Each row is a point. Each table stands for the endless flat space through its points: a line for two points, a plane for three, and so on. The two share one point or none. Which?
In the rows, 128 means zero.

First, 2 rows:
[[ 96 110 102 126]
 [ 75 128  87 126]]
Second:
[[ 99 101 116  96]
 [ 97 113  83 107]
 [ 99 103 103  95]]
They share: no point

First:
[[144  86 105  96 102 141 158  84  94]
 [142  96  99  92 106 155 146  92  96]]
Second (3 x 9):
[[147  84 105 105 107 145 157  82 104]
 [161  40 132 124  86 163 191  64  98]
 [157  60 118 126 104 147 175  68 114]]
They share: [143  91 102  94 104 148 152  88  95]

First:
[[ 62 169 145 143 148 123  93 152 132 135 134 173]
 [ 98 152 141 158 135 107 112 127 154 123 169 143]
 [ 64 152 101  74 195 153 122 113 152 101 121 157]
 [ 62 152 115  88 171 145 110 146 154 131 100 149]
 [ 72 182 159  98 177 111  86 144 108 145  84 163]]
Second (6 x 12):
[[111 160 127 132 156 114 119  94 135  98 156 160]
 [ 76 165 154 127 200  87  85 114 122 148 130 176]
 [ 89 171 161  78 168 155 111 156 108 110 111 142]
 [ 79 192 180  80 178 125  88 140  97 132 130 166]
 [107 133 136 147 185  92 116  85 143 127 149 162]
 [ 26 127 118 168 189  92 102 158 183 158  85 123]]
They share: [ 86 167 143 121 168 113 105 119 130 119 137 157]

First:
[[117 166 149 153 169 134  75 146 146 106 168  95 113 169 184  85 147 106
   94 115]
 [111 168  46 144 147 128 149 119  34 139 147 166  42 122  84  97 163 188
  130 205]
 [140 230  68 132 152 144 130 136  98 112 134 112  66 173 152  97 169 173
   70 167]
 [182 211  70 190 206 135 155 191  98 113 148 113 126 141 147 114 183 157
   87 190]
 [122 170  74 164 163 123 137 171  94  96 153 110  82 149 144  80 159 148
  104 156]
 [122 166  76 171 175 132 126 172  91  94 143 117 100 135 154  70 170 141
  112 167]]
Second, 2 rows:
[[ 92 178 117 157 205 106  86 152 121 116 125 120  85 120 148 103 155 159
  145 145]
 [128 174  93 157 165 146 114 148  93 120 157 128  85 156 152  83 159 131
  101 169]]
They share: no point

First (4 x 24):
[[144  91 164  99  70 161 165 126 112 154 132 104 165 186 155 169 132 191
   81 113 108 206  40 128]
 [ 93  83 167  90  60 183 155 126 152 188 200  95 113 140 144 110 170 179
   47  69 106 189  68 127]
 [ 52 103 156  97  74 177 149 128 158 190 226  88  97 102 137 103 194 157
   47  61 114 164 102 116]
 [110  89 172 104  68 173 165 133 115 170 157 114 145 164 144 152 147 174
   66  97 103 189  51 106]]
Second (4 x 24):
[[ 64 106 160 153 101 189 122 111 120 183 185  49 103 133 109 165 179 147
   77 116 125 188 111 126]
 [ 56  79 194 184  85 167 112  66 150 171 190  68 140 124 138 125 129 176
   42  76  98 129  89  85]
 [ 80 127 167 127  76 155 139 108 120 150 163  77 122 145 141 164 174 161
   90 106 119 183 101  91]
 [ 96 148 129  94 100 165 153 151 102 154 168  72 111 144 122 180 196 142
  111 130 140 204 111 130]]
They share: no point

First (7 x 24):
[[174 186 143 157 155 151  70 123  71 147 162 119  60 164 117 162 144  79
  136  90  35 211 182 115]
 [174 157 134 219 114 184 174 159  80 101 127  66  95 168  76 148 109 143
  108 136  13 167 220 182]
 [208 110  34 129  74 162 172 116 166 122  39 146 112 145 101 131  58 118
   59 132 119  81 155 167]
 [156 165 104 179 154 145 128 136 115 123 130 103  34 183 104 169 129 116
  148 108  54 183 176 162]
 [116 167 210 123  92 171 113 123  26 205 193  78 120  97  65 187 143 147
  180 132 108 215 179 172]
 [162 135  83 115  92 174 184 125 121 162  74 120  91 116  75 156  84 136
  127 123 146 121 171 203]
 [228 124  35 104 122 108  92  96 164 138  65 188  84 180 142 126  96  66
   79  99 105 127 118  79]]
Second:
[[181  80 146  93  75 129 163 117 157 172 105 138 158 187 113 180  88  99
  107 116  85 128 151 159]
 [175  62 128  79 100 135 165 105 145 187 103 155 170 195 121 170  91 112
  114 129  94 131 158 175]
 [176 130 134 143 131 191 138  82 115 151 109 127  97 106 126 117 134 115
   37 144  19 148 102 199]
 [180  78 129 121  78 132 155 114 174 182 113 129 165 182  95 139  76  59
   85 104  69 111 151 159]
 [111 154  98 145  87 213  52  66  83 174 115 115  77  54 115 107 144 109
   62 127  64 170 123 168]
 [145 105 126 121 110 161 119 130 152 183 134 116 150 170  48 114  48  85
  103  70 119 145 186 165]
 [127 142 118 138  74 207  71  57  89 165 102 120  77  54 143 133 166 113
   51 145  31 165  95 169]]
They share: no point

First (7 x 24):
[[126 184 103 123 167 191 114 212 104 123  96 127 205 168 126 173 131  64
  182 112 176 187 112  80]
 [159 193  84 129 142 149 141 184  56 142 118 103 206 201 184  87 166  74
  171 127 175 191  97  59]
 [168 133 162 172 156 159  54 131 129 114  83  91  57 119  34 121  91 166
  151  87 114  90 144 162]
 [165 181 142 151 196  94  80 136 143 117  77  87 114 163 142 113 155 124
  164  93 174 153 137 135]
 [171 138 151 188 155 140  64 117  94 120  78  91  68 152  66  93 115 162
  169  90 118  86 127 133]
 [131 160 159 138 180 163  89 194 156 119  84  96 136 108  94 150 113 111
  130  88 158 139 122 169]
 [146 120 176 163 132 204 118 201  57 141  93 113 160 113 102  83 107 102
  132  93 125  88  73 164]]
Second, 6 rows:
[[144 163 129 109 143 167  35 134  73 142 126 119 146  84 101 111  65 111
  110 109 129 141 113 130]
 [187 123 109 154 151 196  93 201  82  92  64  69  89 188 107  87 173 161
  205 100 188 136 127 142]
 [180 155 105 133 171 199  63 162  69 106  74  87 130 152  81  95 109 135
  186  81 161 145 113 130]
 [140 213 135 186 156 174  94 166 111 125  73 127 173 161  68 117  82 107
  178  77 148 147 119  72]
 [190 132 109  93 194 148  97 136 127 129 115  79 108 154  77 169 132 108
  165 114 110 149 133 146]
 [128 124 132 137 131 156  90 146  86 111 149  84 103 100 127 145 127 104
  113 127 135 121 137 164]]
They share: [157 161 127 147 154 165  90 164 107 123  97 102 129 150  92 126 118 119
 162 104 144 141 127 117]

First, 2 rows:
[[100 121  89 111 116 126 153 151  90 162 112 155  95 128 117  80 147  94
  162 131 125 113 125 114]
 [ 84 145 125 107 144  94 185 135 130 158 136 127 107 116  77 112 187  98
  146 163  97 153 145 126]]
Second:
[[ 77 108  83  91 130  94 150 157 100 176 103 157  79 120 119  85 178 107
  192 141  81 145 118  99]
 [100 103  61 115 132 112 163 192  99 223  88 183  80 139 104 129 188 104
  179 156  78 178 120  69]
 [ 90  65  31  96  81 158 164 126  60 170  70 193  65  98  93  99 137 112
  152 253  75 138 128 118]
 [ 94 126  90 101 116  72 200 132 138 145 112 110  50 153 169  65 110  35
  237 140  98 126  96 142]
 [ 36  96 146 112 116  95 109  60  35 141 159 105 105  78  88  83 143 109
  136 155 113  49 145 153]
 [131 140  31  66 106 154 201 183 155 125  61 206  73 140 123  50 146  98
  172 176 104 163 123 114]
 [ 83 164 120  99 167  87 139 170 134 178 128 169 108 147  89 104 194 108
  144  81 108 123 149  84]]
They share: [ 96 127  98 110 123 118 161 147 100 161 118 148  98 125 107  88 157  95
 158 139 118 123 130 117]

First (5 x 24):
[[142 122 117 121 146 118 137 154 109  81  89 102 151 157 141 142 128 139
  106 100  89 141 113 109]
 [178 147 178 164 174 110 181 121 143  45  96 172 147 108 139 194 148 175
  174  79 126 138 129 130]
 [151 129 157 167 157 123 158 147 113  47 118 138 149 110 148 181 138 160
  147  78 109 160  98 116]
 [149 135  79  83 186 156 108 158 152 146  81  71 106 152  73 188 165 112
  135 123  51  82 106 118]
 [143 151 111 107 130 150 119 136 172  97 122 129 147 118 110 139 180 117
  164 110 120  88 118 131]]
Second:
[[135 122 151 117 113 121 122 180 160 140 105 156 130 164  89 140 212 142
  121  62  66  99  78 129]
 [119 175 170  94 179 177 129 152 175  62  54 108 156 180 124 161 194 137
  141 141  46 129  93  87]
 [104 168  92 138 146 125 123 137 179  71  24  85 130 155  95 171 131 159
  124  79 111 126 108  92]
 [144 174 139 116 198 129 128 136 167  55  52  98 115 155 140 193 162 149
  156 133  74  98 110  88]
 [134 151  66 103 160 154  97 157 131  87  51  93 131 102 155 163 128 155
  102 116 107 113 134 105]
 [188 123 156  90 187 144 136 169 111 120 132 133 138 137 150 161 173 120
  142 138  67  98 131 125]]
They share: no point

First (7 x 24):
[[129 133 121 111 182 179 163 191  79 131 167 111 112 104 139  92 119  94
  132 139 114 193 177 134]
 [113 107 177 139 127  89 146 190 120  94 123  58 202  76 106  80 204  29
  197 154 156 120 193  94]
 [152 160 125 103 173 198 139 158 110  78 101 118 141 149 151  48 109 120
  104 126  85 141 187  85]
 [156 126 139 138 180 182 164 202  93 112 137  95 128 106 127  50 114  99
  124 139  93 164 188  98]
 [ 67 193 101  82 167 183 132 141 104 113 119 134 139 159 165 136 150 117
  124 146 150 162 154 157]
 [121 101 170 151 145 132 128 206 102 127 119  86 191 116  91  67 177  53
  189 164 151 113 193  92]
 [ 70 201 119  87 134 171  95 110 137  77  53 145 197 197 165 110 168 111
  118 137 160  89 154 111]]
Second (5 x 24):
[[ 76 166 142  95 138 148 147 161 105 114 108 111 162 139 123  89 184  98
  123 126 148 144 153 110]
 [ 64 106 110  96 171 116  96 136 152  61 116  54 167  97 199 112 130  31
  164 155 191 134 183 167]
 [ 82 178 132 128 221 147 131  99  91  99 161 138 142  92 183 130 206  39
  131 148 179 110 145  85]
 [ 93 180 122 122 172 159 160 171 100  85  89 140 125  66 125 105 140  78
  169 171 138 142 199 131]
 [113 143 117 128 170 143  98 118 146  77 145  76 202 152 223 145 159  58
  143 153 164 116 158 137]]
They share: [ 91 163 131 109 149 150 138 156 116  98 110 107 166 129 147 106 165  87
 139 143 147 138 166 124]

First (5 x 24):
[[162 113  98  78 211 117 154 143 112 115  85  99 130 148 130 107 142 184
  126 106 129 201 117 135]
 [164  95  88  94 227 111 162 147 108 145  97 107 130 124 108  95 144 192
  134 108 127 197 119 153]
 [ 91 124 149  92 158 137 175 144  58 103 102 130 134 193 104 138 139 169
   96  83 145 177 197 149]
 [129 152 119  55 140 127 156 162  71 108  75  94 117 158 110  90 170 183
  102  77 164 134 152 130]
 [127 161 126  37 143 122 162 168  64  98  59  87 107 165 118  88 172 186
  100  70 156 146 149 131]]
Second (3 x 24):
[[171 105 129 138 162 162 141 114  89 108 123 151 147 171  96 154 177 185
   92  76 188 110 153 122]
 [164 106 123 130 163 161 137 116  99 106 118 143 140 170 101 150 168 178
   98  79 180 119 155 117]
 [126 121  91  79 164 146 121 133 144  96  91  93 115 164 133 119 121 145
  128 104 139 172 157  96]]
They share: [144 128 107  92 157 139 137 134 109 102 104 107 146 166 125 120 146 168
 110 105 162 153 143 115]

First, 2 rows:
[[112 167 145 148 163 162 152 153 168  85 161 116  89 169 142 105  92 116
   84  82 101 135 104  96]
 [ 84 175 185 120 183 194 128 133 152 105 169 152  93 133 170 121 124 104
  120 118  93 155 116 108]]
Second, 7 rows:
[[103 178 139 106 208 215 161 195 190 110 203 170 147 179 104 204 146  98
   43  96 131  98  77 124]
 [ 83 241 238 111 140 190 177 121 185 143 202 171  95 119  95 138  94 149
   91  59 115 140  74 180]
 [ 51 159 167 147 161 178 158 206 117  68 183 113  44 165 149 103 148 108
   66  40 146 105 146  74]
 [102 174 188 119 147 168 168 158 207  77 188 171 108 174 150 145 115  95
   65 103  96 128  89 128]
 [ 57 153 170 120 160 162 197 155 131  13 198 106  29 147 144  64 105  95
   48  79 123 160 112  61]
 [114 195 171 108 173 219 154 129 212 149 176 170 138 134 101 151 114 123
   71 128 101 124  45 178]
 [136 148 154 142 143 180 116 135 212 129 131 147 126 167 163 111 105 105
   97 150  70 124  75 146]]
They share: no point

First, 4 rows:
[[130 155 117  74 178 121 185 129  84  98 179  72 123 135 146 152 126  64
  154 193  95 177 117 171]
 [142 158 107  71 160 125 187 103 127 119 147  87 110 151 152 157 115  65
  115 163 134 153 112 159]
 [202 119  77 158 146  61 133  81 100 106 139  96 167 159 126 108 134  96
  150 141 111 129 157 159]
 [166 167 122  86 157 116 154  70 127  77 114 129  95 187 176 160 115  95
  127 127 158 123  97 135]]
Second:
[[133 128 173  51 155 132 140  76 170  47 153  86 133 110 163  78 173  70
  110 135 122 148 128 192]
 [186 132  89  99 165 107 159  82 105 104 127  98 132 161 162 144 131  96
  158 145 122 123 146 155]
 [122 150 110  79 169 110 115  32 112  76 195  86  84 154 176  68 167  34
  109 149  77 111 135 142]
 [177 145  74 124 143  96 157  81  70  98 148 123 101 159 163 137 135  85
  137 161  95 104 122 130]
 [199 162 111 117 135  82 192 130  76 107 111 138 143 164 129 168 111 118
  126 147 162 150  96 170]]
They share: no point
